Every row gives one point. To make a cloud, some directions were put in groups of two or more. Within a group, all points are equally far from the middle, so they leave a hole (a ring in 2 directions, a hollow ball in 3). The other directions are filled evenly. Then the cloud was stretched, turned, moved and blurred a little. Count the holes, and give their numbers of directions, smallest first.
In the rows, zero is written as 128.

Cloud (22 x 3):
[[103 157 198]
 [109 119  49]
 [ 73 178 119]
 [115 184  86]
 [194 136 133]
 [ 89  85 176]
 [183  85 134]
 [155 147 194]
 [ 91 115 197]
 [186 112  87]
 [190 151 137]
 [123 188  93]
 [182 156 158]
 [115 194 110]
 [167 162 176]
 [ 90  92 184]
 [177 168 151]
 [147  65 153]
 [ 64  86 134]
 [ 57 114  94]
 [140 176 183]
 [186 155 147]]
Holes: 1 (3)

Cloud (47 x 6):
[[190  99 178 130 132  90]
 [211 126  72 158 161 201]
 [131 214 198 140 167 177]
 [104  74 116 105 148  48]
 [ 80 171 114 175 138 133]
 [105 187 179  73 174 107]
 [136 210 110 107  80 159]
 [113  97 170 166 124  76]
 [138 183  68  64  61 159]
 [194 120 116 111 126 136]
 [ 69 178 104 115 123 172]
 [108  83 133 113 190 103]
 [151  55  58  80 143  88]
 [151 166  58 118  63  95]
 [182 142 104  97 118  55]
 [139  93 135  85  88 166]
 [178 109 187 118 106  85]
 [ 78 171  94 187 132 171]
 [127 222 145 118  95 100]
 [142 115 103 183  39 154]
 [ 50 164  97  68 112 170]
 [170 144 172 176  51 135]
 [113 121 207 207 133 121]
 [187 187 156 150 119 126]
 [105 197 138 211 143 106]
 [118  76 151  83 168 137]
 [204 134 126 179 122 146]
 [138  60 101 117 178 162]
 [167  79  99  90 129 172]
 [ 88 104 111 129 168  94]
 [113  82 135 138 162 111]
 [ 93 110  76 136 197  91]
 [190 174  81 173 178 159]
 [ 59 139 111 178  87 115]
 [182 183 130 154 117  95]
 [120 220 117 185 112 113]
 [104 121 178  68 209 147]
 [163 200 181  82  99  81]
 [131 233 181 146 103 133]
 [194 159  71 162 177  84]
 [ 72 155 129 151 137  77]
 [ 87 137 189 203 107 100]
 [ 97 102  53 210 183 107]
 [ 43 165  85  87 100 108]
 [175 146 100 155  82 100]
 [105 121 149 125 199 189]
 [ 74 159 134 107 142 162]]
Holes: 1 (2)

Cloud (89 x 8):
[[148 152 158  80  61  83 127  75]
 [152 125 167 212 110 155 139  26]
 [190 112 193 125  95 176 161 184]
 [160 160 163 191  92 163 117  72]
 [185 145 192 124 105 127 131  19]
 [ 80 212 158 137 129 129 166 118]
 [145 161 165 179 107 125  54 142]
 [103 162 106  86  94 149  77  92]
 [125 139 155 215 146 105 155 165]
 [120 126 189 196 133  88 153 162]
 [121 182  56 177 125  85 129 155]
 [211  87 169 135 110 176 195 107]
 [214 106 137 127 153 184 124  42]
 [162 134  77 112 144  55 133 129]
 [100 151 154  53 170 130 140 126]
 [226  73 180 163 103 110 149  34]
 [185 209 157 150  89 169 131 110]
 [152  82 201 159 102 119  73 115]
 [152 143 162  50  65 120 105 131]
 [123 148 172 136 103 193 101  66]
 [ 77  95 189 143 155 172 147 116]
 [168  87  99 122 221 132 152  73]
 [ 89 112 161 146  64 142 118  46]
 [ 62  76 160 115 113 120 205 109]
 [ 67 174 122  96 176  83 107 110]
 [142  93 199 142  89 163  90 136]
 [179 139 141 155  99 131 229 216]
 [157  79 107 160 119 161 118 185]
 [111  54 102 182 139  59 190  99]
 [184 138  70 108 139 113  98 120]
 [113 128 136  94 139  90  74   9]
 [160 187 176  98  85  67  95 105]
 [184  81  98 127 106  64 144  59]
 [112 197  99  86  87  89 195 131]
 [163  81 170 174 130 145  87 151]
 [145 100 107 169 133 204 140 158]
 [ 82  99  90 114 113 135 159 216]
 [103 113  91 198 171 130 186 151]
 [124  93  96 135  42 119 113 140]
 [132 109 192 138  95 161  78 162]
 [135 170 166 186 118 108  76 101]
 [168  60  99 102 191 127 161  96]
 [ 95  85 103 167  71  67 134  78]
 [152 114 140 187 146 145  78 153]
 [165 123 114 158  87 104 235 182]
 [ 85 149  65 163 115  73 122 105]
 [112 146 109 106 116  61 161  27]
 [179 163 132 192  90 170 112 101]
 [ 72  93  78 116 142 146  96 112]
 [ 52 167 140 142 156  83 134  75]
 [102 110 156  68 193 145 102  36]
 [169  95 110 154 150  60 205  98]
 [133 113 141  98  20  91 117 151]
 [169 192 177 111  89 162 129  83]
 [176 145 176 145 155  76 168 178]
 [181 105 147 154 158  80 156 185]
 [ 53 111  76 111 202 140 183  49]
 [213 154  92 132  86 115 147 102]
 [120  66  89 190 107  75 129  79]
 [110 109  87  98 123 143  94  13]
 [ 62  63 101 123 129 173 163  87]
 [137  75 208 100  86 138 181  39]
 [ 66 156 123 126  52 152 165 161]
 [ 82 100  97 136  75 167 162  83]
 [ 37 125 125 111 162 163 159  86]
 [135  99 103 184  91  67 203 149]
 [134 105  62 158 158 105 103  31]
 [172 118  73  94 130 174 144  76]
 [182  55 106 128 159  76 133  91]
 [138 131 190 124  30  79  91 154]
 [173  51 121 175  70 140 196  72]
 [164 142  74 107 100 158 182  70]
 [ 94  92  75 192 161  88 147 114]
 [ 47 106 172 149 188 142 148  74]
 [135 136  61 161 124 128  80 160]
 [ 77 169 152 138 111 136 164  38]
 [200 119 199 104 106 139 109  47]
 [202  76 123 167  75  89 133 122]
 [ 90 136  75 116  85 181 134 134]
 [ 72 151  99  66 184 116 136 116]
 [143 123 196  84  56 136 161 123]
 [187 169 197 113  69  71 103 130]
 [161  60 127 148 194  96 209  98]
 [148 205 171 120  86 113 123  76]
 [117 127 151 171 192 201 166 100]
 [163 160  84 185  71 168 141 130]
 [ 95 214 141  96 110  96 175 116]
 [ 67 143 165 130 159 153 104 161]
 [ 90  51 142 127 104  66  89  79]]
Holes: 3 (2, 2, 3)
